Each row of a before or after table is a point. One or more steps were done to the points. Then noise was added and the rows were shuffled. The steps act on columns, c1 being the first. What was done? A step turns or swaps two columns, mirrors them in a line or flattens them onto one, adds a multiple of one to another, or multiplies or shifts one. Angles are multiples of 10 degrees, from the lower column toward the higher: turns from -170 to 170, lines from 10 to 170 but not 90. Use the fewest steps. Two steps may share a column if one is a turn and the other turns, adds or multiplies; they go together, in the order done. Otherwise the lowest column goes first.

Before (8 x 2):
[[-0.34 -0.35]
 [-0.48 -0.16]
 [-0.15  0.46]
 [ 0.56 -0.11]
 [-0.09  0.49]
 [-0.39  0.09]
 [-0.23  0.45]
 [ 0.27  0.10]]
After (8 x 2):
[[-0.20  0.61]
 [-0.48  0.18]
 [-0.08  0.57]
 [ 0.58 -0.47]
 [ 0.27 -0.08]
 [-0.12  0.59]
 [-0.37  0.32]
 [-0.31 -0.10]]
Steps: add -0.7 times c1 to c2

Before (12 x 4):
[[ 0.05  0.14 -0.25 -0.33]
 [-0.46 -0.21 -0.01  0.16]
 [ 0.15  0.44  0.07  0.26]
 [ 0.00  0.38  0.22  0.15]
 [-0.04  0.40  0.13 -0.06]
 [ 0.23 -0.50  0.14  0.13]
 [-0.46  0.27  0.22 -0.71]
 [ 0.08  0.07 -0.20  0.17]
 [-0.91  0.28  0.09  0.11]
 [ 0.20  0.35  0.02  0.27]
 [-0.46  0.46 -0.66  0.13]
 [ 0.16 -0.49  0.11 -0.44]]
After (12 x 4):
[[-0.88  1.20  0.13  0.08]
 [ 0.08  0.16 -0.32 -0.29]
 [ 0.01  0.37  0.13  0.21]
 [ 0.14  0.31  0.27  0.11]
 [ 0.15  0.02  0.19 -0.19]
 [ 0.20 -0.69 -0.44  0.09]
 [-0.55  0.89  0.21 -0.68]
 [-0.03  0.44 -0.01  0.13]
 [-0.35  0.74 -0.71  0.26]
 [ 0.19  0.14  0.30 -0.03]
 [-0.47  0.21  0.16 -0.04]
 [ 0.25 -0.74  0.13  0.02]]
Steps: add -1 times c1 to c2; swap c3 and c4

Before (12 x 6):
[[-0.23 -0.19 -0.43  0.50  0.40 -0.09]
 [-0.01  0.10  0.21 -0.42 -0.28  0.45]
 [-0.36 -0.35 -0.48  0.08  0.10  0.15]
 [-0.21  0.02 -0.49  0.09  0.48 -0.24]
 [ 0.10 -0.36 -0.80  0.45  0.55 -0.33]
 [-0.33 -0.02 -0.39  0.26  0.56 -0.61]
 [-0.02 -0.20  0.08 -0.35  0.40  0.38]
 [-0.01 -0.03  0.23 -0.14  0.16  0.15]
 [-0.16 -0.31 -0.03  0.47  0.36 -0.28]
 [-0.02  0.31  0.05  0.06  0.23  0.60]
 [ 0.68  0.45  0.73 -0.31 -0.29 -0.22]
 [-0.33 -0.12 -0.52  0.37  0.33 -0.27]]
After (12 x 6):
[[ 0.25 -0.40 -0.31  0.24  0.92 -0.18]
 [ 0.21  0.07 -0.03 -0.42  0.68  0.82]
 [ 0.03 -0.02  0.24 -0.16  0.24  0.54]
 [ 0.28 -0.16 -0.30  0.47  0.71  0.37]
 [ 0.27 -0.26 -0.37  0.33  0.53  0.10]
 [-0.11 -0.02  0.09 -0.50 -0.42  0.86]
 [-0.30 -0.14  0.17  0.13  0.42  0.98]
 [ 0.24  0.20 -0.74  0.43  0.84  0.05]
 [ 0.41 -0.08  0.13  0.53  0.51  0.12]
 [-0.62  0.50  0.70 -0.34 -0.51  0.18]
 [ 0.43 -0.21 -0.50  0.03  0.16  0.47]
 [ 0.09 -0.25 -0.47  0.07  0.77  0.22]]
Steps: turn c1 and c2 by 110 degrees; add 0.3 times c4 to c3; multiply c5 by 1.6; shift c6 by 0.40

Before (11 x 9):
[[-0.05 -0.05 -0.26  0.19  0.03  0.41  0.00  0.03  0.47]
 [ 0.04  0.39  0.06  0.09  0.28  0.04  0.24 -0.42  0.53]
 [-0.39 -0.04 -0.07 -0.14 -0.14 -0.23 -0.18 -0.35 -0.03]
 [-0.23 -0.60 -0.13  0.02 -0.33 -0.08  0.37 -0.02 -0.46]
 [-0.01  0.04  0.13  0.13  0.39  0.00 -0.24 -0.40  0.30]
 [-0.26  0.18 -0.19 -0.36 -0.01 -0.29  0.31 -0.08  0.41]
 [-0.32 -0.60 -0.13 -0.43 -0.05  0.25  0.24 -0.14 -0.22]
 [-0.55  0.30 -0.35  0.11  0.42  0.25  0.34  0.06 -0.27]
 [-0.01 -0.21 -0.04 -0.79 -0.61 -0.18  0.17  0.05 -0.54]
 [-0.23  0.08  0.30  0.13  0.31 -0.13  0.10  0.19  0.45]
 [-0.67 -0.28  0.22  0.08 -0.32  0.48  0.52  0.21 -0.10]]
After (11 x 9):
[[ 0.10  0.36  0.08  0.31  0.13 -0.11 -0.19  0.03 -1.50]
 [ 0.14  0.35  0.23  0.14  0.23  0.00  0.17  0.50 -0.18]
 [ 0.06 -0.62  0.08 -0.18  0.26 -0.09 -0.42 -0.18  1.27]
 [ 0.02  0.00  0.28 -0.23  0.01  0.42 -0.04  0.18 -1.28]
 [-0.14  0.46  0.07  0.01 -0.11  0.09 -0.24  0.62 -0.68]
 [ 0.41 -0.12 -0.14 -0.01 -0.06 -0.28 -0.01  0.32  0.60]
 [ 0.09  0.11 -0.29 -0.13 -0.19 -0.31 -0.40  0.30 -0.94]
 [-0.05 -0.59 -0.79 -0.05 -0.21 -0.22 -0.13 -0.38  1.28]
 [ 0.29  0.55  0.20 -0.31  0.04  0.21 -0.62 -0.27  0.59]
 [ 0.17 -0.41 -0.40 -0.10  0.44  0.23 -0.36 -0.01  0.80]
 [ 0.34 -0.36  0.05  0.32  0.01  0.51 -0.80 -0.19 -0.03]]
Steps: turn c1 and c7 by 150 degrees; turn c2 and c5 by -50 degrees; swap c3 and c4; turn c8 and c9 by -150 degrees; multiply c9 by 3
